Each row of a before or after table is a point. The points were changed in one or more steps. Then noise was added and the rows were shuffled. The steps act on columns, c1 being the first. Write out the steps. A step turns or swaps two columns, mirrors them in a line or flattens them onto one, adds a multiple of one to another, or multiplies or shifts one. Angles are multiples of 10 degrees, from the lower column toward the higher: turns from -170 to 170, lines from 10 to 170 but not 90. Use the fewest steps. Two steps may share a column if one is a turn and the other turns, adds or multiplies; they go together, in the order done. Otherwise the lowest column goes first.
In the rows, 128 means zero.

Before (12 x 3):
[[ 68 136  78]
 [132  89 121]
 [ 84 127  89]
 [154 108 105]
 [ 83  88  89]
 [132 141 142]
 [135 116 126]
 [109 116 129]
 [105 153 133]
 [ 85  83 105]
 [142  85 119]
 [144 168  59]]
After (12 x 3):
[[ 98 189 150]
 [146 188 128]
 [137 196 100]
 [130 147 118]
 [ 97 240 120]
 [128 190 103]
 [141 182 207]
 [113 142 119]
 [110  88 145]
 [ 97 220 111]
 [ 87 195 168]
 [133  88 127]]
Steps: multiply c1 by 0.7; turn c2 and c3 by 130 degrees; multiply c2 by 2

Before (12 x 4):
[[245 151 135  98]
 [115 148 112 173]
 [167 140 166 104]
 [ 95 150 118 185]
 [ 85 129 155 100]
 [181 123 163 131]
 [120 150 164 133]
 [103 149 162  98]
 [135 126 134 130]
 [ 95 124 123 138]
 [104 114 118 146]
 [ 92 145 119 109]]
After (12 x 4):
[[153 138 112  97]
 [124 133 135  93]
 [ 86 148 109 107]
 [124 124 131 133]
 [115  94 127 176]
 [147  90 109 167]
 [126  95 103 118]
 [116 135 146 100]
 [ 76 142 108  84]
 [160 100 102 108]
 [164  99 123  90]
 [136 125 105 248]]
Steps: turn c1 and c4 by 100 degrees; mirror c2 and c3 in the line at 140 degrees

Before (11 x 6):
[[126 123 128  94 132 115]
 [109 145 116 152 138  85]
 [124 134 157  93 134 136]
 [117 115 132 116 141  99]
 [139 112 126 130 140 108]
 [ 99 135 106 133 137 109]
 [ 95 105 127 162 130 144]
 [110 129 129 138 152  89]
 [ 95  95 131 138 107 124]
 [126 116 154 111 100 148]
 [122 113 176 101 119 151]]
After (11 x 6):
[[133 135  72 133 138  87]
 [156 131 131 138 152  93]
 [116  96 136 137 107  85]
 [139 123 129  94 131 121]
 [102 112 247 101 119 129]
 [109 116 193 113  99 132]
 [150 116 139 115 141 105]
 [ 98 106 125 163 130  94]
 [159 145  99 152 138  91]
 [119 134 199  92 134 125]
 [152 112 122 130 140 135]]
Steps: multiply c1 by 1.3; turn c1 and c6 by 70 degrees; multiply c3 by 2.5

Before (14 x 8):
[[101 160 118 103 112 112 139 124]
 [112 154 154 140 136 148 133 115]
 [111 139 147  87 108 111  56 124]
 [131 156 148 157 105 116 134 111]
 [117 150 113 160 108 159 105 119]
 [105 138 135 159 157 128 131 119]
 [129 110 125  63 103 171 140 120]
 [138 144 105 153 112 114 138 115]
 [109 161 148 149 120 121  79 107]
 [120  45 136 151 105 139 131 174]
 [172 148 130 119 243 108 126 141]
 [131 159 135  72 100 116 132 151]
 [104 146 155 117 112 109 139 132]
 [147  71 134 123 100 119 137 110]]
After (14 x 8):
[[249 136 130 119 150 100 126 142]
 [114 135 105 153 141 109 139 116]
 [107 146 149 157 134 104 134 109]
 [154 137 135 158 100 122 131 119]
 [105 129 146  86 116 108  57 125]
 [101 148 134  73 135 102 132 152]
 [103  61 136 151 123 179 131 174]
 [109 133 156 118 107 103 140 132]
 [105 164 113 160 121 143 105 118]
 [104  75 135 124 151 150 138 111]
 [108 147 118 102 105  97 140 123]
 [133 161 153 140 110 131 133 114]
 [104 134 124  64 135 174 140 120]
 [116 153 149 149 111 105  79 108]]
Steps: mirror c1 and c5 in the line at 40 degrees; turn c2 and c6 by -30 degrees

Before (11 x 11):
[[135 136 126 147 111 113  43 182  71  94 118]
 [158 101 159 144 142 165 124 128  84 140 118]
 [152  94 110 149 195 129 119 102  72 127  65]
 [104  88 180  48 156 120 122 100 162  82 131]
 [113  60 143 142 143 146 210 119 109 120  58]
 [170 138 137  83 167 146 166 116 129 104 118]
 [136  50 155 112 131 108 115 169  53  74 197]
 [171  90 204 168  69  93 126 119 125  99  81]
 [120 145 155 177 113 120 136 125 197  82 157]
 [128 167  95  93 158 124 138  59 161 150 119]
 [124 139 154 149 169 114 148  92  57 130 107]]
After (11 x 11):
[[143 165  95 136 156  96 134  98  61 145 123]
 [145 143 136 119 166  78 164 121 118  45 117]
 [105  59 144 102 144 135 213 111 136 153  57]
 [130 138 151 140 174 151 145  53 159 134 110]
 [149  91 203 159  68 171 126 117 127  36  82]
 [151  96 106 124 194 151 120  70 154  86  63]
 [167 100 159  91 142 136 129 100 158  83 122]
 [ 93  42 157 156 130 118 119 110 209  84 196]
 [ 63  83 183 153 151  54 122 125  93 143 133]
 [107 136 123 141 109 151  42 134 207 102 118]
 [ 81 147 157 130 112 177 139 169  72 118 158]]
Steps: multiply c1 by 2; turn c1 and c10 by -60 degrees; turn c4 and c6 by 100 degrees; mirror c8 and c9 in the line at 20 degrees

Before (9 x 12):
[[150 162 153 108 164 110 104 160 131 129 175  60]
 [174  75 155 112 110 146 147  65 129 166 110 136]
 [ 89 162 112 150 185 127 179 153 160 154  97 175]
 [ 91 138  77 176 161 131 195 158 180 179 163 197]
 [123  84 155  96  79  65 182  80 144 181 115 144]
 [178  48 119 109  81  79 154 129  95 186 102 101]
 [ 99 140 120 217 153 123 188 134 140 147 138 163]
 [133 112 102  93  91  76 150  88  90 166 125 152]
 [179 117 148 121 186  72 115 127 116 160 151 108]]
After (9 x 12):
[[179 188 148 174 116 162 124 122 115 161 150 108]
 [ 98 152 119  22 141 223 155 159 141 147 138 164]
 [122  79 155 206  83 143 126 127 145 181 114 145]
 [ 91 161  77  67 138 175 170 179 179 179 161 196]
 [ 90 184 111 101 161 151 162 168 158 154  96 176]
 [178  81 119 183  48 147 139 141  95 186 103 100]
 [175 110 155 136  76  98 105 100 130 165 110 136]
 [134  91 102 204 112 131 117 116  89 164 125 150]
 [149 165 152 163 162 121 134 136 131 128 174  60]]
Steps: swap c2 and c5; multiply c4 by 1.6; turn c4 and c6 by 140 degrees; flatten c7 and c8 onto the line at 50 degrees

Before (9 x 14):
[[121 167 126 112 147 135 114 121 135 132 123 131 137 166]
 [130 158 147 127 116 159 152 114 145 113 162 131 126 159]
 [140 155 162 128 121 126 138 119 116 145 155 131 135 123]
 [ 98  72  72 164 164 102  91 149 178 124 141 185  90 190]
 [121 150 128 157 164 162 101 128 132 102 143 120 122 136]
 [146 142 129 115  91 150 117  98 150 149 159 123 148 131]
 [ 95 114  82 158  88  99 109 170 153 128 107 159 139 178]
 [163 144 126 115 130 163 151  94 107 119 147 134 139 126]
 [170 131 142 117  84 136 120 104 130 131 132 123  99 145]]
After (9 x 14):
[[ 99  81  71 164 248 165  94 109 159 128 165 185  87 188]
 [161 159 125 109 144 115 153 118  98 113  34 138 134 128]
 [118 177 128 116 151 136 108 132 126 134 112 133 138 163]
 [173 139 141 119  75 132 120 135 122 131  66 125  96 146]
 [131 174 147 127 120 153 150 104 112 112  62 131 127 158]
 [143 161 161 131 122 115 141 106 123 147  83 128 132 127]
 [ 98 125  84 159 136 141 108 131 159 126 244 158 143 176]
 [125 160 126 161 155 141 101 113 105 105 118 120 118 133]
 [147 155 127 117  85 157 120 112 124 147  31 123 148 132]]
Steps: shift c2 by 10; add 1.5 times c12 to c5; multiply c6 by 0.7; turn c6 and c9 by -70 degrees; turn c8 and c11 by 110 degrees; multiply c11 by 2.5
